Each row of a before or after table is a point. The points were changed in one or more steps. Then noise was added and the rows were shuffled. The steps act on columns, c1 being the first. What was done? A step turns or swaps two columns, mirrors them in a line or flattens them onto one, adds a multiple of one to another, or multiplies or shifts one. Angles are multiples of 10 degrees, from the lower column toward the higher: turns from -170 to 170, lines from 10 to 170 but not 90. Use the fewest steps. Two steps may share a column if one is a turn and the other turns, adds or multiplies; they go together, in the order done. Otherwise the lowest column goes first.

Before, 10 rows:
[[ 0.0 -3.8  0.5]
 [ 1.7  0.8  0.2]
 [-1.1 -0.7  2.1]
 [ 1.5  0.1 -2.0]
 [ 1.9  0.2 -3.6]
 [ 0.5  0.8 -3.0]
 [ 1.6  0.1 -2.3]
 [ 0.4 -3.6  2.2]
 [-0.4 -1.4  2.3]
 [ 1.9 -1.0 -0.2]]
After (10 x 3):
[[ -1.0  -0.5  -8.8]
 [  1.5   3.1   6.6]
 [ -2.0   0.1   0.5]
 [  1.8   3.2   1.6]
 [  0.9   0.9   6.8]
 [ -1.1   1.9  -0.7]
 [ -1.9   0.8 -10.9]
 [ -1.4   0.7  -6.9]
 [ -1.5   0.7  -5.7]
 [  1.4   0.0   6.6]]
Steps: turn c1 and c2 by 150 degrees; multiply c3 by 3

Before (9 x 8):
[[-6.6  0.4  4.4  1.4  1.5  0.6  0.7 -2.9]
 [-7.1 -1.0  0.7 -2.4 -1.9  1.9 -0.3  7.4]
 [-3.0 -2.1  1.2  0.2 -3.9  3.9  3.4  1.6]
 [-1.6 -5.0  8.9  6.5  0.9  3.4 -2.1  2.4]
 [-2.3 -1.2 -1.4  4.2  4.3  1.5  0.0 -0.6]
 [ 0.6  1.8  0.1  4.1 -0.1  2.4  1.1  3.0]
 [ 4.0 -1.5  1.3 -0.1 -0.1  0.5  3.9  7.9]
 [ 2.7  3.1 -4.7 -0.8  1.6  2.9  0.2 -3.8]
 [ 0.8 -2.8  0.7  4.4 -2.0 -1.1 -2.7  2.3]]
After (9 x 8):
[[-7.0 -0.5  0.3  2.5  5.7 -1.3  0.7  5.6]
 [-1.4 -4.3  3.7 -5.8  2.6 -4.6  3.1  0.4]
 [-3.2  1.8  0.6  0.6 -0.7 -3.9  3.5  4.3]
 [ 0.4  1.9  0.1 -3.7  2.7 -3.1 -1.0  1.7]
 [-2.2 -0.8 -0.7 -3.9  1.9 -2.2  0.9 -3.8]
 [-6.6  0.7  1.7 -1.4 -1.5 -0.9 -0.2 -2.6]
 [ 2.8  1.9 -1.8  1.6 -2.4 -2.8 -2.5 -3.5]
 [ 0.8 -3.7  0.6 -4.5  0.9  0.1  1.1  3.1]
 [ 3.8  2.4  0.4  0.3  6.8 -0.6  3.0  3.7]]
Steps: turn c2 and c7 by -60 degrees; multiply c3 by 0.4; turn c4 and c6 by -170 degrees; turn c5 and c8 by -60 degrees
